Rows are points. A path goes straight from each point to the next, and from the last back to the first. The post is the endless flat space through its rows: a point in 2 columns, a line in 3, a plane in 4, and so on, so that a path can go around it. How many times does the path go around the post? Going back the other way cancels.
(in the rows, 128 means zero)

Post (1 x 2):
[[118 137]]
Path:
[[ 79 145]
 [ 84  85]
 [128  86]
 [151 119]
 [169 189]
 [130 162]
 [142 146]
 [141  85]
 [111  82]
 [ 69 108]
 [104 152]
 [131 161]
 [180 171]
 [144  81]
 [107  71]
 [ 74 109]
 [137  69]
 [176 116]
 [139 167]
 [121 164]]
Times around: 0

Post, 5 rows:
[[138 132 172 152 121 150]
 [116  89 121 133 125  99]
 [ 78 108  74  90 122 115]
 [ 45 103 115 166 144 184]
 [188 129 164 183  70 123]]
Path:
[[ 81 127 101  96 100 109]
 [112 161 145 111 142 132]
 [149 137 131 107 150 121]
 [ 98 114  94  63 160 144]
 [201 116  89 168  85 117]
 [122 122  95 216  97 139]
 [ 86  86 127 213 107 139]]
Times around: 0

Post (10 x 11):
[[111 133 101 145 172 141 120 145 161 120 134]
 [156 129 132 102 141 106 106 141 138 164  97]
 [102 119 151 148  67 156  83 159 162 122 152]
 [160  95 142 127  87 107 117  41 160 116  84]
 [110 120 126  78 106 121 148 114 125 127 159]
 [ 98 137 109 111 104 132 103 119 126  96 118]
 [162 137 135 126 118 120 101 124 109 141 145]
 [167 119 152 136 139  80 124 126 119  32 122]
 [135  93  76 141 106 152 249 116 143 157 111]
 [104 146  90 107 136  88 104 150 132 184 150]]
Path (25 x 11):
[[167  97 118 133 114 107 154 151 119 137 161]
 [160 118  97 143 129 175 140 150 168  99 120]
 [115 151 105  97  54 122 118  88 135 160 156]
 [119 166  47 184 155 107 130 110 115 159 115]
 [109 116  87 152 129 115 151 114 141 148 132]
 [151 115 121 123 148 145 146 158 117 117 119]
 [139 104 118  73 121 125 130 123 150 145  98]
 [ 92  96  58 108 151  82 119  91 138 139 153]
 [106 116 153  78 170 128 150 152 130  93 105]
 [106 119 134 109 131  86 126  94 118 176 108]
 [124 112 108 157 134  68 139 162 128 127 128]
 [142 117 120  92 164 147 133 143 147 171 157]
 [117 135 108  81 105 123 130 169 150 126 118]
 [131 111 104  82  76  97 100 186 119 123 141]
 [133 115 135 137 130 164 103 148 108  79 141]
 [128 108 124 139 126 129  76 127 138 131 149]
 [126 111 110 133  97 149  86 139 193 119 126]
 [128 137 115 110  94  70 128 101 146  70 118]
 [181 134 195 149 141 117 140 101 159 105 144]
 [108 129 103 183 123 129 154 149 166 150  98]
 [140 128 135 110 118 142 141  73 166 132 128]
 [114 151 101 103  79 133 101  91 150  98 151]
 [126 115  49 112 114 106 134  81 123 108 129]
 [131  74 139 121 108  38 142 169 117 137 116]
 [152 118 130 110 156 136 136 105  82  97 151]]
Times around: 1

Post (17 x 18):
[[206 166 145 136 164 151 169 165 150 120 183 174 148 131 141 160 136 124]
 [149 146 137 160  73 114  29  77 118 234  89  97  98 167 121 122 141 134]
 [160  96 125 158 123 158 152 206 124 113 186 176 189  61 123 161 106  78]
 [148 143 127  88 146 173 192 121 176 156 142 173 206 121 119 146 117 101]
 [128  98  62 129 158 102 155 163  76 130 133 142 125 135 148 113 130 105]
 [ 62  78  84  89  98 100 137  88  70 149 210 143 124 183 147  82 133 116]
 [140 171 173 107 152 204 157 121 117 127 132 133 158 160 105 123 114  75]
 [110 186 164 142 123  62  76 104 102 198  90 121 140 141 102  99 134 157]
 [103  91 103  75 125 124  95  88  92 111 145 142 103 116 118 109 130 135]
 [107  59 107 122  98 123 171  97  83 142 142 157 125 161 138  49 156 167]
 [153 132 172 149 160 151 117 153 172 112 146 165 179 136 165 150  66 106]
 [ 91  91 105  89 132 151 160 161 105 149 164 173  99 153 128 120  76 149]
 [166 104 163 159 166 115 141 140 138 152 137 138 133 137  88 175 126  93]
 [122  95 112  79 118  93 152 106  76 181 150 162  91 132 152  51 100 110]
 [143 135  94 165 186 161 136 121 143 154 157 179 140 110  98 138  90  89]
 [140 135 129 163 139 132 176 120 118 138 139 136 157  82 152 181  74 114]
 [139 174 120 150  89  48  83 105 129 178 112  38  99 181  93  51 127 152]]
Path, 30 rows:
[[ 89 141  98 122 133 108 163 113  66 157 103  86 142 231  93  53 136 153]
 [168 109 210  88  94  80 108 112 108 161 149  94 159 120 170 104 110  90]
 [107 120 205 119 159 147 172 101 107 168 141 172 109 166 141 134  99 165]
 [152 132  72 181 152 153 244  83 117 189 173 122 157 152 112 111 103 129]
 [140 102 112 111 135 178 154 120 151 170 178 126 125 196 114 109 123 106]
 [122 143 120 105 137 182 177  57 111  97 129 117 137 141 179 115 152 125]
 [116 156 120 114 135 112 129  80 158  85 163 129 124 121  93 114 150 124]
 [ 98  97 156  98 107 136 135 118  83 166  96 189 117  93 120 142  22 111]
 [124 133  75 124  91 118 151 112 124 122 127 127 111 125 117 114  81 131]
 [184 120 148 198  78 128 134 178 148 105 182 149 191 139 147 131 111 124]
 [181 168 109 166 191  32 151  95 113 165 150 131 143 117  91 114  86 127]
 [146  90 137 126 178 137 102 148 113 153 194 165  99 116 149 161  70 153]
 [163 129 124 126 205 106 100 125  90 133 109 141 116 136 101 127 184  75]
 [109 153 153  81 118 112 124 175 112 173 134 126 135 116  86 158 105  69]
 [ 99 131 124  78 128 138 165  95  52 123 126 211 133 118 124 116 161 139]
 [109  97 180 147 103  77 111 156 101 122 177 113 144 173 107 142  92 122]
 [166  56 144 116 128 116  96  78 114 139 152 162 176 112 185 153 142 143]
 [129  74 144  96  84 140 123 120  53 183 160 111 103  80 118 167 176 108]
 [126  58 150 161 151 163 121 103 112 165 134 178 120 111 166 177 106 131]
 [157 111 151 119 131 178  93 119 121 175 155 181 157 136 133 129 157 104]
 [172 158 114  92 165 199  90 107 179 149 122 144 112 153 122 131 139  82]
 [120 208 154 131 126 127 144 180 145 140  98 159 152 107 134 120  65  89]
 [126 116 207 137 104 114  96 151 106 110 108 199 174 181 141  81 124 148]
 [146 132  73 117 101  73 194 138  95 129 139 139 107  69 142 146 120  81]
 [ 31  52  96 165  85 116 111 104 122 240 141 168  78 146 151 152  56 160]
 [120 130 227 112 158 107  93  97 135 160 103  93 131 211 124 128 141 102]
 [100 132  68 179 100 140 171 122 127 100 114 114 175  20 139 133  71 120]
 [131 150 105 111 132 161 140 142 100 116 111 207 178  75 137  80 122 133]
 [207 202  88 126 168 117 142 147 198 166 135 132 115 114  88  65  51 132]
 [155  63 112 144  93 142 218 126  68 170 149  93 129 155  81 125 158 114]]
Times around: 3

Post, 17 rows:
[[107 103 162 144 153 126 136  91 178  97  71 123 107 168 118 127 143 140]
 [ 95 174 133 110 165 129  78  90 166  75  63 120 166  96 190  94 133 167]
 [107 123 124 176 111 112 127 110 118  98 201 115 117  86 117  92 106 151]
 [122 155  67 143  99 177 148 186 121 131 135  96  90 131  81 118 148 111]
 [135 124  62  88 108 111 115 125  92  91 159 137 200 111 120 138 115 137]
 [ 67 118 131 135  89 156 125 133 180 141 114 174 115 173  88 145 193 153]
 [124 149  97 109 151  73 118 174 165  82 156 135 119 138 133 158 166 184]
 [ 85 112 114  68 179 170  99 135 108 162 154 119 137  95 135 131 161 111]
 [145 121 134 123 108 175  21 119 165  94  77 135 100 164 182 192 136 110]
 [161 128  96 155 162 108  93 121 119 135 141 142  91 133  62  95 156 161]
 [128 106 123 147 127 102 118 130 178 126 119 160  92 143 149  73 121 106]
 [122 157 114 157 142 112 151 110 118 165  92 182 148 146 134 163 151  95]
 [178  83 158 157  47 132 128 128 166 152 170 119  86 106 118 124 154 126]
 [133 135 119  76 118 130 157 140 147  50  68 144 177  57  83 197  67 175]
 [116 114 121 173  97  75 105 110 195 152 129 135 153 142 129 152 135 111]
 [106 181  75 102 187 117 133 139 147 164 135 144 132 147 137 114 120 175]
 [ 44 142 151  55 153  78  99 152 104 207 144 130 131 133 151 126 154 118]]
Path, 18 rows:
[[100 132  80 161 147 102  91 108 149 102 136 103 109 130 159 111  91 174]
 [ 90 162  76 112  98 133 107 100 122 137 189 134 125 120  92 143 108 181]
 [101 138 113 106 184 124  61  78 135 156 131 124 141 223 133 154 170 137]
 [ 92 113 112 144 156 195 124 152 172 164 163 201 126  90  89 127 192 122]
 [170  51 130 110 123 147 135 201 157 139  59 113  67 187 150 119 135  77]
 [ 96 104 116 110 116 110  94 147 153 194 138 144 148 103 154 134 122 135]
 [122 127  81 195 120 140  76 126 184  89 148 147 151 140 142 120 164 114]
 [ 47 188 123 126 170 145 120 160 159 156 141 173 152  73 117 116 139 144]
 [111 102 136  72 141 203 124 150 100 133  81 156 120 135 124 125 164  97]
 [ 72 135 141 168 113  98  92  93 100 197  77 118 152 119 100  82 186 105]
 [ 72 122  87  83 126 113 143 128 119 175 138 146 131 119 130 104  95 183]
 [175 211 121 112  78 149  59 181 101  82  39 145  68 132 182 106 163 180]
 [168  39 111 111 118 128  73 133 162 151 161  84 172 104  66 142 106 101]
 [206 179  82 149 123 130  75 139 187  94 169 159 133 192 174 158 212 147]
 [ 46 196  91 118 149 147 121 128 197 108 127 108 159  56  77 123 161 197]
 [158 129  76 103 113  13 124 157 101 113 165 199  95 125 176 130  95 135]
 [151  59  81 153 150 129  93  97  97 195 132 199 151 133 118 129 124  94]
 [104 107 114  66 178  89 140 152 148  61 105 118 134 146 139 135 108 193]]
Times around: 0

Post, 17 rows:
[[137 127 172 131 145 116 140 141  64  85 152 136 177 120 175 112  92 123]
 [129  67  99 180  74 114 117 107 148 102 152 104 109 126 140 117 142 134]
 [137 113 114 160 144  96 125 128 134  60 102 128 162 122 112 116 107 194]
 [142 175  98  90 150 104 112 115 144 153 130 157 114 128 118 148 114  47]
 [179  73 124 131 164 121 129 114  92  58 107  81 161 131 141 120 126 131]
 [138 120 161  85 167 141  95 144  67 100 134 123 150 124 126 129 131 145]
 [166 119 127 154  62 154 133 100 173 222  99  96 114 126 164 149 159 108]
 [118  58 161 200  66 126 163  84 131 210  98  75  83 113 148  88 135 129]
 [ 79 144 150 164 137 104 123 162 173  72 153 134 120  53 122 168 148  88]
 [124  89 138 140 149 119 145  94 124  90 140 125 172 159 124 145 137 132]
 [106  96 111 196  91 176 114  77 156 190 127  86 101 123 148  90 136 125]
 [143 181 144  88 146  86 110 140 169 167 164 114 149 137 143 132 151  88]
 [163 114 147 142 142 117 128 137 116  81 127 150 139 126 126  71 164 132]
 [133 162 126 129 154 133 159 175 180 110 162 141  97 138 108 165 104  97]
 [ 95 137 159 136 108 138 138 149 184  52 151 137 129  88 118 119  86  93]
 [105 168 156 147 126 117 104 160 185  85 109 142  93 140 133 164 113  76]
 [147 164 110  62 112 143 132  69 155 231 110 116  82 153 201 139 160 107]]
Path:
[[128 105 158 121 123  98  55 124 159 105  95 127 110 136 140  86 160  93]
 [118  79 100 152 157  89 148 105 189  85 129  46 165 152 141 116  98 135]
 [141 187 153 125 102 125  87 199 156 165 110 124 102 173 123 136 149 156]
 [215 138 112 112 138 113 146 148 104 190 115 125  45 151 125 128 222 114]
 [104 110 105 152 109 135 193  79 192 118 163  61 157 142 133 168  97 179]
 [ 80 129 130 141 147 128 160 137 128  78 146 140 139 107 104 161  80  83]
 [115 154 144 148 148 140 102 145 182 182 168 150 148 140 147  56 174  49]
 [126  85 153 201 105 128  82  82 157 120 128 110 173 158 162 121  90  85]
 [148  94  94 126 133 132  81  43 139 144 147 108 163 107 108 143 162 106]
 [122 149 158 142 116 111  98 182 163  78 160 124  95 126 108 161 138  92]
 [117 127 136 151  81  50 128 101 147 142  67  75 150 112 153  61 153 143]
 [106 121 112 164 125  61 167 166 170 113 239 117 151  74 108 143 218 122]
 [106 143 157 116 113 121 153 159 127  97 217 112 127 110 141 203 134 120]
 [103 146 204 174 143 128 116 106 144 187 127  75 149  59 149 127 162 104]
 [133  21  99 135 133 143 105  64  87 124 123 119 107  80 136 201 134  86]
 [102 162 157 102 130 146  93 151 157 145 154 178 129 166 158  95 144 102]
 [154 106 101 112 106 122 127  88 107 100  69 116 174 151 182 155 153 123]
 [197 112 150 159 113  41 170 141 100 177 131  56 155  76 130 105 174 143]
 [161 112 201 187 113 113 190  73 172 209  72  83 129 206 133 177 124  87]
 [203  84 180  99  75 115 192 103 100 133 177 135 127 146 230 129 164  54]
 [161  50 147 170 144 128 146 122 127  69 110 136 125 151 141  87 140 150]
 [154  74  85 135 133  76 134  20 122 185 122 124  75 155 130 129 131  27]
 [126 102 148 172  97 140 116 109 167  53 182 153 116 124  89  74 101  71]
 [150  99 128 116 134 210 147 106 125  94 100 126  66 125 144 152  35 111]
 [155  78 174 143 130 108 124 135  68 166  74  98 167 127 168 104  71 118]
 [166 127 100  95 106 129 119 129  80 127  58 150  70 136 168 133 101  94]
 [116  98 104 147 143 131 156  65 195 112  64  78 149 143  76 203 174 116]
 [154 159 149 149 104 122 117 120 139  99 150 100 153  72 141  73 138 118]
 [114 171 134 139 166 147  69 105 159 150 110  97 131 112 108 188  82 140]]
Times around: 2

Post (17 x 18):
[[150 124 176  83  87  98  91  74  93 137 197 150 145 108 140 144 141 120]
 [126  99 136 109 142 164 156 119 139 101  58 103 104  87 114 114 157 136]
 [163 146 154 122 102 130 120  82 118 166 188 165 163 140 133 147  87 184]
 [131  76 141 100 114  70 110 125 141 161 130 111 221  79 133 148 115 136]
 [152 138 155 155 143 103  87  59 152 144 194 167 117 130 149 157 131 157]
 [126  94 137 126 101 175 116 133 150 116  95 141  84 115 118  52 139 122]
 [125 132 147 138 108  88 135  88 161 113 106 123 180  99 163 139  99 103]
 [ 80  81 157 121 129  97 139 119 100 123 117 151 147 121 107 152 104 115]
 [152 116 111 105 135 159 137 118 173 114 141 130 107 152  98  80 133 113]
 [117  95 136 156 138 179 151  91 139 109  85 128 105  92  76  85 144  94]
 [133 118 100 127 148 145 143 127 110 133  94 151  88 110 116  69 176 114]
 [104 105  97 124 117 177 104  90 134  76 149 142 132 126 130  57 155 129]
 [115 127 150 129 117 110 119  86 139 121 186 117 129 129 126  72 124 149]
 [117 111 153 122  82  36 146 135 178 163 130 107 232 132 158 204 164 145]
 [ 78 114 144 149 132 146 145 174 123 111 104 106 157  98 113 136 133  87]
 [120 137 125 135 133 149 134 135 116  95  79 139 114 126  61  63 129 126]
 [158  86 136 153 121 123 149 125  96 100  78 111 142 121 118 131 128 111]]
Path, 27 rows:
[[193 123  96 101  46 194  95 118 133 131 124 137 113 117 139  28 143 112]
 [141 114 108 116  55 154 146  93 137 120 163 168 103 139 113 115 151 114]
 [179 116 130 172 133  75 144  89 103  90 143 106 167 116  96 160 166 153]
 [160 137 182 109 122 144 152 158 145 145  91 134 149 115 100 155 183 108]
 [145 123 165 120 151 122 126 126 122 125 101  82 112 139 172 159 206 146]
 [ 54 111 140 119 137  53 100  55 134 130 156 151 249 120 103  88 149 110]
 [ 62 146 198 113 126 138 115 173 119 216 164 162 154 125 116 177 125 181]
 [121  77 140 154 171 139 124  95  97 125 152 103 187 152  84 122 134 143]
 [ 84 110 132 159 160  44 126  78 204 127  95 108 196  60 122  70 132 150]
 [134 106 148 104  76 164 109 194  73 120 188 145 184  90 157 173 144 125]
 [114 133 160 143 128 134  97 170 116 111 120 172 161 111  88 106  96 129]
 [154 110  94 173 116 104 108 104 171 152 135 178 168 127 153 164 157 176]
 [121 148 128 153 128 148 122 153 141 138 172  89 163 118  79 171 119 107]
 [151 136 106 211 133 155 117 103 123 123  86 143  75 133 157 127 182 110]
 [104  92 129 138 125 100 150 117 180 102 113  78 110 104 126 100  81 142]
 [141 198 153 152 109 141  86 138 231 133 124 188 166 102 106 143  54 104]
 [116 159 171 125 117 159 156 133 102  97 174 170 146 143  69 174 112 135]
 [117 144  97  98 106 135 110  81 176 113 142 162 144 100 162  79  74 183]
 [128 112 109 123  89 161 105  26 178 105 126 117 200 109 101 103  71 181]
 [141 151 141 158 196 192 113  90 115  89 135 130  64 129 115  77  56 123]
 [116 119 131 120 127 175 128  98 113 128 119 199  80 125  70  78 194  46]
 [134  98 161  97  84 169  97 130 157 104 136 127 149  89 138  74 108 161]
 [194 106 131  90  89 116 188 117 173 174 112 149 117  99 149 162 134 110]
 [ 92  56 157 154 102 210 125  53 173  95 145 140 149  92 142 109 157 103]
 [141  90 175 102  65 114 142 114 223 189  90  99 130 121 197  89 193 198]
 [121  58 104 110 147 109 103 154 113 160 107 148 150 141 182 195 159 116]
 [142  99  91 143  41 110 117 125 123 141 105 156 134 133 176 120 160 183]]
Times around: 0
